Every row gives one point. Any point is a mix of the corners, with weights that add up to 1. It lies inside the corners' shape when no weight is negative. Is each point inside? If not, which corners have a negative weight?
(in the rows, 128 means zero)

Corners:
(1): [127 123 182]
(2): [194 170 172]
(3): [180 102 160]
(4): [ 37 136  93]
Points:
[183 122 175] -> outside (4)
[130 135 134] -> outside (1)
[116 127 164] -> inside
[211 120 181] -> outside (4)
[163 117 161] -> inside
[171 136 167] -> inside
[104 115 158] -> outside (2)

Corners:
(1): [138  21  80 215 236 149 177 143]
(2): [159 122 229 111  87 142  79 141]
(3): [147 180  95 109 157 133 171  89]
(4): [117 179 190 158  86 103 191 164]
(5): [193 156  76 137  91  95  56 103]
(6): [102 136  96 153 109 138 136  85]
(7): [108 165  86 100 104 120 163 155]
(8): [101 154 108 110 117   7 192 130]
(9): [102 185  80 138 218 147 129 114]
Points:
[120 156  77 137 125 105 160 127] -> outside (2)
[106 158 157 135 175 196 160 130] -> outside (5, 8)
[127 158 132 136 129 109 158 145] -> outside (6)
[125 150 105 127 129  71 159 122] -> inside
[118 160 113 126 115 120 160 134] -> inside

Corners:
(1): [105 143  60  38 149 108 146 149  77  55 106]
(2): [191  48 146 194 111 114  90  89 134  95 116]
(3): [187  80 144 142 115 116  85 155 168 152  92]
(4): [153  66 194 146 136 159  73 134 109 130 120]
(5): [122 114 109 177 173 129 146 181 110 146 119]
(6): [107 154 135 166 157 133  83 146 156 117 129]
(7): [140 152 114  48 162 139 191 123 129  62 161]
(8): [ 68  79  58  98  40 178 143 178 111 139  92]
(9): [189 130 137 150 104 107 106 142  91 113 154]
(10): [135 134 189 138 140 102 142 161 140  61 108]
(11): [111  83  92 128   7 193 130 107  91 190  11]
(12): [ 71 155 112  47 172  63 183 137 116  93 164]
Points:
[117 129 112 122 113 125 135 148 124 107 106] -> outside (4)
[152  62 146 219  73 167  70 153 143 171  86] -> outside (1, 7, 12)
[124 113 136 108 136 114 129 139 116 112 132] -> inside
[144 101 144 147 112 133 121 145 126 125 117] -> outside (1)
[148 115 128 124 137 112 138 157 105 103 135] -> outside (6, 11)
[134 138 127 122 144 145 111 171 135 109 130] -> outside (2, 11, 12)
[160  79 136 157 118 119 109 112 128 104 116] -> inside
[141  61  90 121  83 129 121 128  99 141  93] -> outside (6, 7, 10)

Corners:
(1): [185  88  94 109 140 120  83 169 165 121 136 112 169  79  42  91 166 138]
(2): [165  93 136  66 136  87 130 161 120  63 227 150  86 102 115 124 140 126]
(3): [201 166 152  96  97 134 105 140  78 136 134 183 131  92 113 117 215  86]
(4): [136 139 190  58 129 106 174  95  93  54 129 114 160 101 109 105 132 136]
(5): [186 185  65 191 215 225  66 133 112  47 140  42 177 202 134 211  40 155]
(6): [ 10 183 164  83  91 209 161 165 110 147  66 117  90 131 110 135  42  89]
(7): [122 124 172  91 126 152 139 186 120 141 185  85 185 113 161 110 192 133]
(8): [163 129  47 158 163 127 144 110 106 102 159  93 179 140 149 112 152  54]
(9): [ 63 161 165 109  84 210 217  58 189 191 129 105  91 135 117 157  33 138]
(10): [ 48 100 165 109 164 184 119  61  95 207 100 151  88 145 101  66  45 156]
(11): [ 33 144 160 134 103 165 221 128 140 120  75 187  90 186 149 128  58 209]
(12): [119 104  79 171 136 198  43  86 159 105  97  95 177 131 196 182  27 114]
(13): [130 202  77 144 158 107  36 109 161  93 121  51 179 225 154 190  67 136]
(14): [178  71 120 106 100 129 101 100 103  92 118  47 112 148 120 147 219 100]
(15): [216 135 158  78 174  90 137 185 126 146  90  80 125  90 159 149 203  67]
(16): [143  92 138 117 165  84 108 140 114 121 168 136 164  77  77 196 217  74]
(17): [  9 205 205 163 127 194 159 103 191  98  89 106  71 116 152  97 107  98]
(18): [204  66 218 115 129  88 116 187 132 114 142 133 159 142  74  96 169  48]
(19): [156 121 129 182 106  83  97 146  83 147 144  66 126  68 101 123 128 140]
Points:
[121 157 109 156 150 181  89 127 125 199  92 124 168 154 121 146  61 122] -> outside (2, 4, 14, 17)
[133 129 133 127 136 137 120 120 130 118 120 114 128 131 105 132 113 105] -> outside (7)
[129 127 137 131 127 166 138 133 129 138 122 115 117 121 132 122 114 108] -> outside (4, 13, 16)
[157 114 107 153 139 140 107 101 154 138 139 114 116 127 115 145 109 124] -> outside (4, 6, 7)
[128 128 161 113 131 136 155 140 118 114 134 117 117 122 108 115 146 110] -> outside (12, 13)
[144 111 133 115 124 133 103 135 114 123 144 110 148 131 103 153 107 141] -> outside (8, 15, 17)
[118 129 145 121 129 141 135 133 132 115 124 127 127 141 130 131 110 131] -> inside
[173 176  93 140 124 161 110 171 154  55 126 101 152 182 186 135 133  94] -> outside (4, 9, 10, 16, 19)
[118 145 136 132 136 158 121 129 126 127 111  95 149 141 132 141 119 121] -> outside (2)

Corners:
(1): [128 146 138  94  80  78 121 135 107 109 169 162 228  40 150 107 128 131
  82  25]
(2): [172 137 153 133 133 101 113 147 130 192 134  74  44 120 116 164 169  43
 180 116]
(3): [116 112  73  95 166 141  85 153 121 164 108 123  40 194 201 194  95  57
 184 125]
(4): [161  97 158  94 143 162 122  58 173 120 128 129 156 146 151 175 143 149
  75 160]
(5): [131 125 151 130  96 149 118 138 153 106 185 163 121 150 164 151 184 162
 156 197]
(6): [ 52  67 181 101 137 124 146 113 146 146 116 135 110 167 120 143 190  89
  92 148]
(7): [125  87 152 205  89 158 109  84 197 203 118 164 105 167 167 119 127 180
  96 132]
(8): [130 112 149 128  65 178  50  73 131 120 104 127 156 198 107 149 159 145
  96 133]
(9): [136 112 125 114 164 186 123 150  96 135 186  86  41 161 131 125 134  47
 176  89]
(10): [131 188 177 155 186  85  83 140 123  40 142 126 185  36 162  80 139 105
  92  34]
(11): [130 142  91  66 158 125 106 181 146 171 125  81  20 105 113 120 130  93
 165 146]
(12): [157 111 106 140 129 158 135 164 138  69  68 133 170  83 127 137 126 122
 135  72]
(13): [138  70 128  96 152 180  71 125  83 183 110  95  39 112 201 128 128  69
 196 150]
(14): [171 179 137 123 145 123 153 156 140 110 119 184 227 111 148  77 159  95
  57 135]
(15): [119 113 204 115 105 137 148 138 103 147 121 179 130 182 141 155 130 199
  98  95]
(16): [128 199 100 177 169  97 158 114  64  72 160 146 222  53  98 109 121 146
 113 115]
(17): [125 141 161 136 141 117 110 132 126  92 163 155 249  78 106  93  84 115
 136 118]
(18): [104 133 190 157  40 159 148  73 152 133 105  90 105 190 175 133 117 147
  84 192]
(19): [105  84 162 129  98 165  83 162 126 148 142 146 131 140 155 197 144 116
  56 176]
(20): [182 108 122 148 103  39  93 147 112  37 146 186 176  99 143  72  98 114
  70 111]
(21): [132 100 130 132 131  83 117 158 118  70 133  50 226 129 133 121 168 182
  73 104]
Points:
[136 127 144 131 126 124 116 134 131 119 131 128 134 124 147 126 145 123
 108 114] -> outside (17)
[108 122 141 104 139 176 140  98 129 146  96 118 126 155 158 139 145 162
 107  83] -> outside (2, 5, 17, 19, 20)
[142 101 143 113 126 118  90 144 146 119 115 154 158 119 147 132 142 126
 102 111] -> outside (9, 16, 18)
[131 118 124 121 136 128 117 141 129 129 131 118 107 125 161 140 146 105
 117 124] -> outside (8, 15, 17)
[129 115 149 134 134 140 108 114 132 134 132 118 102 157 152 140 148 122
 110 148] -> outside (1, 12, 17)
[134  76 187 131  44 166 120 102 178 164 110 152 183 182 157 160 173 174
  85 174] -> outside (3, 9, 10, 11, 16, 20)

Corners:
(1): [109 159 147 121 117 120  91 123 141 138 131 139 121 125 108 138 127  98
  40 131]
(2): [128 134 151 143 112 156 135 107 132 156 143 151 115 106 124 145 130 122
 144 112]
(3): [ 87 147 146 140 107 102 113 128 133 171 126 152 114 116 144  90 111 108
 143 130]
(4): [140 125  82 126 102 104 140 116 145 119 129  95 119 134 157 144 112 103
 160 124]
(5): [148 116 146 109 121 161 130 112 243 149 117 129 132 111 125 142 187 104
 150 121]
(6): [121 132 137 127 176 138 122 120 145 118 135 134 124 121 150 142 179 114
 115 140]
(7): [144 157 142 138 119 149 140 126 125 121 126 121 124 249 155 119 105 100
 155 124]
(8): [125 158 151 140 116 149 140 143 115 133 118 132 162 116 152 142 114 116
 147 153]
(9): [137 161 114 143 134 125 115 141 127 131 143 149 105 126 126 116 114 132
 127 185]
(10): [106 118 117 162 113 155  97 121 196 129 137 125 126 114 147 121 109 132
 159 124]
(11): [134 131 149 148 107  96 129 138 113 115 131 145 132 109 145 147 161 152
 162 123]
(12): [105 157 156 153 113 118 110 139 122 130 150 122 124 108  99  98 115 104
 149 124]
(13): [135 111 122 135  92 139 145 123 108 117 137 121 126 117 157 114 131 136
 141 168]
(14): [103 151 136 103 102 122 149 128 149 113 139 144 125 107 136 128 109 110
 123 116]
(15): [134 128  87 155 114 138 140 154 138 151 153 107 133 136 145 113 101 151
 131 124]
(16): [121 115 133 117  95 140 136 160 128 132 122 138 112 122 128 142 113  98
 150 126]
(17): [151 126 158  82 142  94 119 112 112 123 143 139 134 160 151 129  95  92
 145 132]
(18): [128 121 136 149 130 100 144 125 124 127 114 148 129 120 122 116 115 114
 116 121]
(19): [132 151 140 122 129 143 124 115 123 128  81 123 110 113 143 100 105 151
 134 114]
(20): [128 127 154  63 133 142 137 100 107 148  86 147 140 175  64 136 108 173
 158 137]
(21): [146 133  38 129 122 143 107 106 132 121 124 151 150 177 167  83 122 113
 137 123]
Points:
[133 120 161 113 128  91 120 100  57 128 120 140 112 178 125 115 121  99
 122 106] -> outside (5, 8, 9, 10, 14, 15)
[127 132 130 128 110 134 130 126 132 134 127 133 127 131 132 124 114 126
 141 132] -> outside (6)
[127 131 132 127 115 134 131 125 137 134 126 129 131 136 136 126 123 123
 140 124] -> outside (9)
[126 138 129 116 124 130 122 113 136 129 117 138 118 139 131 117 118 115
 133 128] -> outside (8, 11, 15)
[121 125 131 120 114 122 122 119 141 129 125 142 117 108 127 129 129 115
 140 127] -> outside (7, 8, 15)

Corners:
(1): [105 142 167 131 159  97 132 117 138 101 136  84 149 168 108 201 137 109
 156 115]
(2): [117 115 143 113 156  94 117  97 113  96 153 105  99  53  85 153 141 118
  98 143]
(3): [145 139  34 176 123 125 109  67 129 146 137 178 144 178 135 117 132 142
 194  98]
(4): [152 177 151 120 134 184  79 110 115  70 199 154  89  87  81 109  87 115
 122 104]
(5): [ 86 141 120 133 157 108 137 184  95  89 123 138 154  55 151 168 156 101
  90 171]
(6): [130 147 120 205 112 129 104  88 144 102 138  95  99  88 123 154 154 153
 181 150]
(7): [161 137 179 102 150  66  87 108  74  89 161  57  94  83 116  41  99 178
 164 148]
(8): [123 138 112 127 125  84 152  79 111 159 121 101 127 162 121 122  64 209
 157 172]
(9): [138 179 121 170  74 102 178 149 128 156 124 146 103 153 135 133 160 138
 164 138]
(10): [137 144 100 159 120 138 142 102 135  33 105  93 151 154 157 111 128 108
 160  95]
(11): [132 162 167 149 120 101 124 120 102  55 163  65 141 101  96 128 107 148
  99  81]
(12): [ 86  86  95 176 164  71 157 159 112  93 106  99 173 160  92 172  96  49
 116 145]
(13): [140 172  88 161 149 112  57  99 136  91 102  79 126  70  98 115 138  77
 139 151]
(14): [114 125 186 141 112  82 113 102 111  96 104 138 118  98 151 117 148 161
 135 172]
(15): [148 118 124 176  80  88 140 102 128 119 100 116 152 114 186 128 128  98
 150 110]
(16): [180 127 209 151 147  87 128  51 154  87 151  88 111 100 161  85  99 202
 116 154]
(17): [107 109 145 124 166 136  90 131  77 154  94 104 126 159 107 118 154 143
 190  64]
(18): [ 97 171 139 102 126 159  98  78 144  68 210 109  74 119 114  66 107 169
  92 161]
(19): [122 118 142 111 114 129  84 132 104 106  84  97 116 216 157 173 113 195
 107 132]
(20): [ 82 144 117 155 147 137 127 143  59 129  91 147 104 154 131 200 144  83
 139  72]
(21): [140 104 163 151  89 142 149 134  43 136  97 142 163 116 177 126 166 112
 104 249]
Points:
[125 143 158 145 129 102 132 119 115  84 138 105 123  87 131 129 125 126
 117 160] -> outside (3, 17, 19)
[109 135 137 147 122 112 147 138  93 109 131 120 132 104 125 139 140 107
 134 149] -> outside (3, 13, 16, 19)
[120 141 128 150 124 121 124 112 120 107 125 117 126 133 129 147 131 132
 133 135] -> outside (7)
[120 141 126 147 136 111 116 112 117 103 129 112 121 124 120 136 123 128
 142 117] -> outside (21)
[130 143 123 150 128 117 116 109 121  85 118 103 131 123 132 124 130 121
 141 128] -> inside
[ 71 120 130  77 178 125  72 161  84  97  91  97 115 165 104 175 112 106
 127  88] -> outside (3, 6, 9, 11, 16, 21)

Corners:
(1): [127 154 142 116 159 119 127 108 166 122 120 135 147 133 145 115 133 135
 121 161]
(2): [102 154 129 130 135 114 151 105 127 132 171 119 106 138 117 145 128 158
 143 122]
(3): [123 145 164 124 123 114 132 124 105 135 134 106 133 147 117 114 122 129
 118 123]
(4): [123 154 137 152 123 103 145 144 106 140 124 133 145 122 142 124 124 109
  52 109]
(5): [181 140 108 136 142 102 146 129 116 115 102 106 128 143 116 128 133  94
 121 132]
(6): [135 117 126 146  99 138 115 131 133 112 129 135 141 104 135 123 128 123
 120 152]
(7): [128 139 107 127 138 121 160 140 130 100 136  89 171 140 150 127 121 127
 133 160]
(8): [128 130 110  78 125 118 166 118 134 104 159 115 122 133 127 147 120 114
 143 137]
(9): [ 90  93 136 107 146 145  90 157 122 110 139 134 140 133 111 121 159 131
 150 150]
(10): [136  84 122 141  87 158 117 107 119 120 122 140 136  51 117 151 112 163
 134 123]
(11): [122  51 119 126  94 167 115 148 124 129 107 146 145 126  65 100 147  97
 158 160]
(12): [118 126 116 132 126 113 158 114 123 138 161  90 133 130 137 171 104 113
 132 104]
(13): [130 124 143 120 117 138 147 127 122 127 105 124 135 120 111 146 151 119
 129 153]
(14): [105 129 123 152 118 139 111 132 112 167 102 109 127 143 126 156 117 149
 138 145]
(15): [105  96 139 130 121 137 152 186 110 161 128 131 134 104 130 143 116 156
 124 122]
(16): [128 125 124 114 110 169  59 133 124 164  84 182 125 102  94  26 249 108
 133 165]
(17): [116 149 109 134 123 145 121 122 125 126 135 139 138  96 130 109 115 101
 138 143]
(18): [144 135 109 148 108 139 135 121 142 134  99 114 113 106 110 115 126 113
 114 128]
(19): [136 149 135 119 137 142 165 120 126 145 155 111 116 138 129 141 118 136
 110 130]
(20): [160 129 117 114 100 138  89 105 146  91 154 131 159 118  86 143 133 116
 141 131]
(21): [116 131 115 142 112 130 135 109 124 116 144 134 137 125 129 153 110 109
 134  76]
Points:
[127 125 127 124 122 131 134 128 127 127 130 124 133 124 120 130 133 126
 127 135] -> outside (17)
[127 121 126 126 122 135 136 134 122 133 122 124 135 124 121 125 133 121
 125 139] -> outside (2, 20)
[ 99 120 134 126 118 134 124 120 121 139 130 134 129 125 123 130 134 125
 133 135] -> outside (5, 7, 15, 18, 19, 20)
[137 129 137 122 125 128 136 133 128 114 130 120 143 123 123 122 123 123
 118 145] -> outside (2, 12, 14, 16, 21)
[129 133 127 124 126 128 131 126 129 125 129 121 132 125 123 131 137 128
 125 134] -> outside (11, 17)

Corners:
(1): [113 134 156 169 161 129 131 105 108 163 149 118 144 160  87 123 216  98
 171  63]
(2): [118  84  97 167 140 126  97  61 106 144 150 125  75 148 129 105 222 125
 189  79]
(3): [ 89 226 105 122 110 177 118 194 161 134 121 129 120  98 155 154  94 186
 120 136]
(4): [127 176 121 160 171 121 137  75 154  95 144 107 157 111 178 105 190  84
 115 106]
(5): [ 80 160 140 148 111 183  79 174 115 106 146 105 112 134 101 139  93 129
  96 111]
(6): [113  57 101 109 141 105 152  13  90 164 120 190 193 148 149 101 202  83
 171  85]
(7): [153 116 145 136 122  96 151 170 125 163 153 172  96 124 130 182  78  97
 148 171]
(8): [ 90 179  84 141 110 221 169 152 122  86 187 125  90 126  77 163 126 141
 138 129]
(9): [ 58 150 112 153 137 181 138 119 129 116 109 106  79 104  79 106 108 139
 136 139]
(10): [183 104  81  33 137  87 172 154 181 186 189  91 100  60 173 193  71 133
 119 144]
(11): [120 145 130 139 172 101 130  66  76 119 169 144 102  91 158  82 165 115
 190  87]
(12): [ 89  88 152 123 115  75 129  76 199 176 165 138 153 108 159 122 185 170
 155  52]
(13): [207 114 140  38  69  70 180 168 163 154 141 102  95 118 144 158  65  75
 181 158]
(14): [ 96 144 140 144 102 249  70 151 121  99 154 106 120 144  88 164  89 183
 128 203]
(15): [ 92  51  99 131 162  75 146 144 109 138 124 108 118 117 131  91 229  95
 150 120]
(16): [110 144 151 143 123 248 124 170 156 141 149 129 109 120 113 103 120 143
 108 105]
(17): [183 107 138 101 145  91 178 136 133  90 137 116  80 116 160 155 122 129
 129 160]
(18): [220 102 158 106  71 118 142 141 113 166 107 119  90  75 148 140 130 124
  86 161]
(19): [202 124 124 154 139 107 147  68 156 141 154 125 130 126 151  68 164 140
 149 102]
(20): [154 114 119  45 117 138 136 179  97 172 176 143  40 168 113  99  90  99
 105 179]
(21): [140  98 136  99 155  98 127  92 140  94 139 156 138 112 104  98 215 104
 152  86]
Points:
[165 117 113  96 120 119 153 116 123 123 138 124 103 110 137 125 144 114
 141 142] -> outside (1, 5, 7, 12, 16)
[160 131 132  88 108 134 146 147 144 163 166 133 110 116 144 148  86 140
 130 140] -> outside (2, 4, 9, 15, 21)
[141 119 130 118 121 133 133 126 127 123 146 131 110 123 139 125 137 125
 136 135] -> outside (1, 9, 10)
[129 156 144 135 135 156 118 141 139 120 144 117 107 107 132 127 121 141
 107 130] -> outside (2, 6, 8, 13, 15)
[135 128 117 112 130 126 136 133 140 141 149 128 109 111 136 138 135 129
 140 124] -> inside
[130 112 131 115 129 124 128 129 127 145 147 132 119 122 138 134 139 117
 137 128] -> outside (8, 9, 19)
[130 127 133 124 128 129 136 118 139 139 150 131 117 120 130 132 141 127
 143 115] -> outside (15)
[129 137 130 113 126 137 142 148 138 126 151 116 108 114 127 138 126 120
 132 136] -> outside (2, 6, 19)

Corners:
(1): [129 145  88 107 183 129  59  50 112 183  92 101  90 113 135 111 162 155
  92 122]
(2): [112 170  96 225 124 111 129 168 112 127 151 176 119 100  86 117 152  80
 178 139]
(3): [169  96 107 215 114 124 115 150  85 124 135 192 135 158 161  97 125  90
 178 143]
(4): [ 97  79 175 202 104 146 143 143  63 121 127 194 139 139 111 107 168  72
 124 154]
(5): [118 167  60  93  80 150 128 103 128 112  78 151 186  88 166 107 131  90
 137  94]
(6): [110 162 132 222 138 164 190 148 110 154 144 192 130 176 141  73 121 148
 190 170]
(7): [112 188 117 100  77 151 131 115 139 154 117 128 152 111 198 168 100  60
  98 179]
(8): [ 64 103  92  71 195  88  76  92 123 206 113 106 104 107 187 113 110 118
 143  96]
(9): [ 74 116  87 142 136 118  57  93 148 210 117  81  99 110 172  50 103 136
  95  67]
(10): [120 137  97 187 107 122 153 193 134 107  63 196  73 175 119  82 140  87
 153 145]
(11): [135 119 108 158  76  63 171 109 117 130 153 196  97 162 110  85 136  73
 133 204]
(12): [110 142 144  73 179 164  80 106 145 160 167 138  75  85 169  51 164 130
  99 130]
(13): [111  69  73 211  87 170 155 154 116 145 149 174 106 126 136 124 148  92
 154 208]
(14): [ 85 109  99  76 149 119  23 109 112 214 134 107 113 162 137 114 138 186
 113  68]
(15): [124 128 102  63 197 111  44 121 133 149 110 118 162  94 138  56 134 155
  51 164]
(16): [131  92 141 205 104 164 130 121 135 127 114 223  96 134  97  95  91 109
 182 153]
(17): [151 110 110 191  62 107 211 170  61 144 127 153  79 123 114 142  71  96
 178 172]
(18): [ 97 158  83 130 100 142 151  83 116  89 149 112 124 156 190 175  81 119
 111 129]
(19): [159 100  91 190 147 157 169 170 116 168 121 249 111 161 111  84  91  90
 125  99]
(20): [101  87  97 123 150 147  72 107 145 180 126  47 113 158 111  49 130  49
 128 118]
(21): [136 110 104  92 182  96  97 109 193 187 109  49 154 121 164 109 154 182
  82  77]
Points:
[107 145 111  96 143 154 101 116 130 158 108 104 129 125 160  93 129 127
  98 101] -> outside (2, 3, 8, 11, 13, 16)
[130 184  70 128 134 118 106 110 128 136  83 168 149 152 142 110 106  98
 148 114] -> outside (4, 9, 12, 13, 17, 21)
[110 125 107 131 133 126 110 121 127 157 124 132 120 132 147  97 117 111
 130 118] -> outside (1, 13)
[118 128 103 140 116 120 127 118 119 147 129 141 115 135 142 108 118 106
 125 146] -> inside
[120 120 117 146 105 129 142 119 119 145 121 164 119 152 154 106 108  98
 143 123] -> outside (1, 2, 13, 15)

Corners:
(1): [163  93 110 135 171  93 120 123 190 133  94 185 110 121 196 192 147 204
 150  48]
(2): [ 23  85 179 144 126 168 166  80  79 149 204 126 130 140 117 106 249  93
 103 122]
(3): [166 173 112  59 160 160 135 168  72 102  66 142  69 140 131 144 144 105
 116 164]
(4): [101 112 195 151  97  85 128 160 152 114 173 150 187 121 168 114 187 125
 146 112]
(5): [111  99  72  80 127  64 135 186 185 155  55 171  67 125 121 194 110 188
 145  45]
(6): [117 103 126 105 116  45  70 114 154 144  80 137  67 128 127 194  92 125
 176  52]
(7): [ 90  90 165 132  32 158 110 153 133 104 200  91 179 140 113 106 168 102
 104  75]
(8): [144 106 189  87 136 102 125 135 193 150 115 162  59  97 110 102 151 186
 150  48]
(9): [151  74 102 171 175  78 162 161 172 142 146 121  73 126  86 154 148 178
 169  44]
(10): [ 32 128 187 110  77 121 168 144 139  95 187  69 207 197 118  90 234 134
  70 117]
(11): [131 138  98 100 131 142 117 136 112 150  94 125 138 142  88  85 140 102
 155 133]
(12): [117 178  88  75 129 139 157 184 107 121  70  87  82 134 145 127  64 145
 151 176]
(13): [ 65 138 221 150  92 201 139  87 143 112 218  79 172 159  90 128 215 127
  84 132]
(14): [161  90 132 115 147  70 111 178 152 178  99 171 102 157 158 177 100 186
 181  72]
(15): [155 128 105 100 140 131 142 105  66 124 105 150  91 140  91 116  95 112
  96 190]
(16): [124 140 117 116 148 128 132 147 110 140  99 129 125 151 151 111 112  25
  99 138]
(17): [155 150  93  79 122 141 167  92 149 160 126 152  77 152 128 129 129 118
 141 162]
(18): [139 162 110  38 144 133 116 122 114 169 148  97 106 100  91 100 138 118
 100 157]
(19): [209 108 105  84  99 143 145 140 112 159  79  81 146 145 134 121 115  90
 104 243]
(20): [159 169 102 105 108 147 129 145  63 153  49 114 114 141 151 113 127  97
 105 155]
(21): [ 46  96 170 107  65 141  90 136 119 148 220 124 140 166 127  78 248 124
  42 176]
Points:
[ 96 125 134 101 122 116 133 142 137 135 134 123 117 135 124 119 169 130
 124  96] -> outside (13, 14, 15, 19)
[125 127 129 107 122 121 128 142 123 142 112 126 120 145 129 128 141 123
 126 120] -> inside
[116 129 132 106 122 132 139 132 135 134 132 121 111 138 125 128 161 123
 124 120] -> outside (14, 15)
[123 115 144 112 106 120 128 141 134 133 133 124 131 136 128 124 150 123
 124 121] -> inside
